Each row of a before or after table is a point. One or more steps were done to the points. Then noise was added and the rows were shuffled. The steps act on how far a point lies along the listed directions, d1 being the first. Write out the steps. A step turns or swaps two directions, mirrors them in a line or flattens them onto one, adds a multiple of one to another, or multiplies one. Angles are multiples of 10 degrees, from the lower direction toward the higher: turns from -170 to 170, lines from 10 to 170 but not 90. Use the fewest steps. Two steps may share a direction if one is a turn and the other turns, adds or multiplies; they go together, in the order done. Otherwise the lowest direction goes first.

Directions:
(1): 33 -52 6
(2): 51 30 -21
(3): -14 -16 -58
Before (8 x 3):
3 30 -34
-38 26 -12
2 17 12
-10 -43 -36
-44 60 -49
18 13 9
26 13 12
-35 26 -16
After (8 x 3):
11 12 8
36 14 -23
11 6 -38
15 9 8
46 29 1
-18 -4 -3
-24 -13 -19
-18 -13 -16
Steps: multiply d1 by 0; swap d2 and d3

Directions:
(1): -4 60 -19 -6 9 9
(2): -47 -19 -35 -4 16 9
(3): 35 -13 -38 -33 -10 12
Before (12 x 6):
-13 47 6 3 3 7
-27 -38 -23 -9 10 8
10 3 -7 5 -16 1
25 50 29 1 5 -2
0 -60 4 10 2 7
15 29 -4 -9 -8 -3
-6 22 7 -2 7 -13
13 28 -4 -13 -4 -1
6 0 14 -4 -4 -6
0 9 5 5 0 -12
-1 14 -13 2 7 1
11 -35 -13 -7 -2 2
After (12 x 6):
-7 5 15 2 1 -9
18 -13 -33 -27 -2 11
8 6 14 -3 1 -14
8 -7 -18 -4 7 14
-20 2 6 1 -1 -8
-13 14 39 22 11 -10
-14 1 -4 13 -10 0
-11 -8 -23 -2 12 8
-18 0 4 5 0 -10
8 8 19 -3 -11 2
5 0 -8 3 7 -2
2 5 4 4 -1 -15
Steps: multiply d1 by 0; swap d2 and d3

Directions:
(1): -48 -37 43 -22 -43 6 -14 -34 -2 -60 31
(2): -29 -36 -39 32 -46 35 36 -4 60 23 -22
Before (9 x 11):
9 17 20 -3 18 -13 -11 -6 -25 -10 16
-34 -44 -18 25 -60 31 25 -18 56 6 -3
4 -3 1 -2 4 15 -4 -1 -16 -16 11
2 2 -3 0 -7 2 -6 -2 -8 12 -2
-10 -9 39 -28 12 -8 -21 -11 -21 -31 12
-19 -2 32 -35 0 -12 -25 -10 -36 -36 27
23 22 -15 9 13 2 13 8 2 17 -2
-12 -13 25 3 7 -3 -20 -3 -17 -22 2
4 -2 -17 4 -10 4 3 10 11 10 -4
After (9 x 11):
1 1 1 -3 -6 1 -8 -3 -10 7 1
17 21 14 -9 14 -8 -5 -1 -21 -11 16
5 -8 -26 15 10 16 19 13 28 35 -31
19 17 -15 19 17 0 10 6 2 25 -7
-46 -44 28 -5 -58 14 -4 -35 20 -41 27
-2 -2 7 -11 -9 -5 -12 1 -8 -14 10
1 0 -47 18 -3 16 23 20 23 44 -24
-3 -13 -12 28 6 10 3 10 11 15 -22
8 -2 -16 9 4 21 6 5 -4 1 0
Steps: swap d1 and d2

Directions:
(1): 7 -22 -33 39 22 -32 -8 13 60 42 -3 -23 -2 9
(2): -29 9 -41 -8 -60 -15 35 -7 18 11 -9 46 -22 -5
(3): -36 51 -23 10 -21 26 -46 -2 20 -22 -6 -44 -2 -18
Before (10 x 14):
-17 13 -33 14 -22 -7 -2 6 13 4 -2 -15 -21 5
19 -9 42 -5 22 12 8 1 -19 -12 0 -2 -3 6
1 -18 -1 -14 -17 -16 20 -1 -15 -12 4 25 -14 -1
8 -27 5 13 19 -22 1 9 9 28 0 -2 0 9
-5 -12 -3 -23 -25 -7 24 -3 -23 -8 8 33 -21 -4
-34 50 -12 7 -18 10 -27 19 18 -15 -9 -12 -9 -13
-3 15 -5 -7 -24 -1 12 4 -11 -5 2 19 -8 1
0 -22 22 -14 -24 -9 43 -18 -10 6 5 35 -11 -4
45 -52 -15 41 56 -31 -6 20 44 54 -3 -21 14 11
7 -11 10 -15 -12 -11 11 1 -12 -10 1 22 -6 -9
After (10 x 14):
-15 19 17 -9 -4 16 -26 -1 -18 -15 -2 -17 2 -8
0 6 -14 4 -23 -10 17 6 2 7 0 17 -10 5
-8 11 -4 24 5 3 -17 8 34 2 -8 -32 -11 -2
11 -15 11 -12 -1 -6 24 0 -38 -6 7 15 -16 15
-10 5 -16 -1 -21 -12 -4 5 16 -4 -3 5 -10 -15
-33 18 -14 2 -46 2 9 -17 23 0 -2 3 -17 -16
24 -25 28 -1 26 -27 29 25 -8 17 1 35 0 13
4 36 36 -18 12 60 -48 -6 -51 -48 -2 -35 25 -21
-22 1 -35 -6 -34 -11 12 -1 11 1 2 15 -29 -10
-17 4 -24 -3 -32 -13 2 0 7 -13 -2 8 -18 -9
Steps: turn d2 and d3 by -160 degrees; turn d1 and d2 by -150 degrees

Directions:
(1): 3 -10 16 12 11 3 -9 30 19 14 -5 -31 -7 2 28 24 3 -32 3 -40 38 12 12 -32
(2): -8 2 -9 28 6 29 17 60 -17 5 -24 26 -9 -31 22 -5 2 13 10 20 3 -12 -20 2
(3): -1 -22 -43 25 -13 -11 9 -11 -5 -11 9 -3 -4 40 45 24 13 24 -28 -6 1 -9 -19 5
(4): -21 17 1 -4 -4 12 18 -33 -18 -19 2 6 21 -22 6 41 31 -19 32 -6 -9 0 -30 -31
(5): 19 -15 7 -22 49 -3 5 -18 30 -21 -40 14 0 -8 16 22 -21 29 -1 8 -4 -16 8 -18
(6): -3 -1 -20 11 -10 -4 -33 0 27 30 -36 1 58 -16 -8 7 15 -5 -9 -18 -14 -16 -7 22
Before (8 x 24):
7 -19 -27 13 -9 -3 3 18 3 10 0 6 0 26 23 -17 7 32 -35 2 0 0 -4 19
14 -20 -18 33 -24 -12 -1 39 -16 8 22 -17 -34 43 26 -18 -12 8 -40 2 22 9 -4 24
3 -11 -19 25 -28 2 1 34 8 16 14 1 -11 20 20 -18 4 14 -12 -1 2 8 10 10
3 -15 -35 13 -31 -17 0 -5 -4 12 39 -33 -9 43 5 -14 3 15 -31 -8 4 2 12 25
4 20 38 -23 -2 -5 0 -8 1 -8 25 -19 -28 11 -20 -26 -17 -12 15 20 8 24 17 -13
0 3 24 -25 -2 11 2 -8 -6 1 25 -30 -6 4 -21 7 8 -49 7 -16 28 23 20 -28
-22 20 6 11 -29 24 31 7 -52 -19 29 8 -16 -5 -2 2 21 -11 36 28 -11 0 -24 -7
-18 32 33 -19 -18 17 4 1 -30 12 32 -11 4 -16 -43 -29 -1 -43 46 0 8 24 0 -1
After (8 x 24):
10 0 22 -29 32 2 14 -9 17 -12 -11 7 -3 -7 7 3 -2 13 7 -2 4 7 8 -23
8 -13 -13 -9 36 10 8 -5 24 -8 -38 4 17 -24 23 24 -7 28 5 5 -7 -25 4 -12
5 -4 -27 24 -34 -17 -39 17 23 35 -11 -20 28 30 9 -23 1 6 -34 1 -3 -5 3 35
29 -15 5 -22 30 -16 -4 -32 24 -19 -35 4 14 6 -2 24 -22 22 -16 8 -8 -11 1 -4
2 -27 -54 30 -30 -12 -11 8 3 20 13 -14 10 59 39 -6 -1 19 -35 -16 10 -6 -6 44
1 -7 -6 -4 -6 -14 -6 -51 13 -13 -3 -27 23 29 22 52 18 -11 6 -25 -4 -8 -4 -22
11 -10 -1 -17 8 -5 11 -18 27 -17 -5 13 -9 11 8 4 -10 29 2 7 -10 -2 19 -11
-5 -11 -47 11 -24 11 -6 -1 -10 14 -9 13 32 9 -7 -12 15 14 -35 13 -13 -19 -9 36
Steps: multiply d1 by -1; turn d2 and d6 by -140 degrees; add 1 times d3 to d4; turn d3 and d5 by 120 degrees
